Rows are points. Two turns around zero, p and q, are shown by what they do to some points. Where does a point land after both, in the order given? Backwards means that the second turn is done in reverse. Each puzzle has new turns, and all numbers are rounded.
In the rows, zero is written as 128.

Turn p:
[143 112] -> [135 107]
[166 132] -> [164 116]
[ 75 140] -> [ 85 161]
Turn q:
[182 135] -> [138  74]
[102 110] -> [109 153]
[100 139] -> [138 157]
Where do these land?
q, then p backwards: [104 137] -> [125 153]
q, then p: [ 98 112] -> [124 162]
q, then p backwards: [183 136] -> [161  83]

Turn p:
[121  80 128  82] -> [190 147 128 143]
[147 161 109 195] -> [ 59 116  96 108]
[133  94 142 139] -> [136 164 119 120]
[163 122 117 137] -> [130 124 102 100]
[ 90 137 154  92] -> [146 128 177 155]
[164 132 128 127] -> [133 118 118  95]
[ 78 170 117 124] -> [102  99 155 175]
Turn q:
[108  91  93 148] -> [137  88 106 163]
[142 113 124 109] -> [133 146 108 135]
[148 195 189 131] -> [108 169 192  79]
[142 158  94 170] -> [ 73 104 142 141]
[126  94 115 153] -> [137 110 125 167]
[108 141 148  90] -> [150 139 120  86]
[121 104 131  95] -> [157 139 101 124]
Where do these land?
p, then q: [108 120 124 222] -> [117  48 126  76]
p, then q backwards: [104 119 134 100] -> [129 102 151 145]
p, then q: [126 151 145 106] -> [154 149 141 134]
p, then q: [156 136  97  85] -> [132 156  99 173]
q, then p: [146 113 139 127] -> [106 119 129 118]

Turn p:
[141 138 111 135 140 154 101 140] -> [143 117 135 111 106 100 111 119]
[154 105 133 142 156 117 149 156] -> [133 102 103 120 136 113 171 118]
[112 104  89 116 114 104 137 134] -> [109 163 100 127 103 134 144 139]
[149 116 122 105 137 144 112 144] -> [123 126 132  89 126 107 131 128]
[135 127 162 119 100 140 136  90] -> [125 117 148 119 152 174 110 139]
[ 91 123 116 108 110 102 113 163] -> [ 88 161 137 146 109 106 143 143]
[155 105 133 114 165 143 119  88] -> [175 134 130  84 150 138 134 128]
[102 152 159 146 117 146 153 104] -> [130 118 149 161 145 163 110 103]
[129 160 137 142 126  99 167 139] -> [112 114  98 170 154 127 126 121]
[112 150 118 154 115 132  92 122] -> [143 127 147 152  99 118 101 141]
Turn q:
[126 115 115 130 138 128 111 111] -> [146 122 117 138 116 131 113 121]
[122 149 192 105 100 134 136 113] -> [ 82 116 170 128 137 173 130 137]
[143 108 107 127 108 114 111 118] -> [143 137 118 112 131 128  92 120]
[101 155 109 126 142 135 117 171] -> [112 146 127 157 131  87 152 107]
[108 135 130 112 145 122 115 121] -> [118 133 120 156 114 137 128 122]
[114 108 104 127 140 122 157 147] -> [143 148 108 137 140 109 140 156]
[139 150 105 134 135 125 136 122] -> [139 137 114 116 127 130 148 109]
[225 120 138 132 131 123 109 123] -> [115  78  97  54 117 127 105 113]
[100 107 154 133 101 164 154 111] -> [145 113 170 146 159 150 129 158]
[104 134 124 153 139 114 133 143] -> [136 149 139 136 109 108 145 136]
Where do these land?
p, then q backwards: [ 94 131 157 127 159 157  98 134] -> [101 149 128 171  96 148 114 136]
p, then q: [111 113 109 144 104 159 131 106] -> [131 107 156 127 160 141 113 105]
p, then q backwards: [143 129 130 149 110  91 128 131] -> [120 104 140 112 159 135 144 130]
p, then q: [128 125 111 123 148 126 151 103] -> [141 119 106 121 135 137 142 100]
q, then p backwards: [156 109  96 134 150 119 138 144] -> [164 127  96 125 151 112 126 134]
p, then q: [156 110 154 129 102 105 144 112] -> [134 109 114 153 151  94 141 148]
p, then q: [154 168 107  99 144 132 119 150] -> [118 161  99 139  93 131 101 113]
q, then p backwards: [ 87 108 149 105 159 140 145 139] -> [116 137 143 153 105  75 124 137]
p, then q: [131 116 119 141  93  98  91 129] -> [107 145 153 119 149  84 124 135]
q, then p: [119 173 149 129 112 152 135 133] -> [137 130 143 142 159 160 142 100]
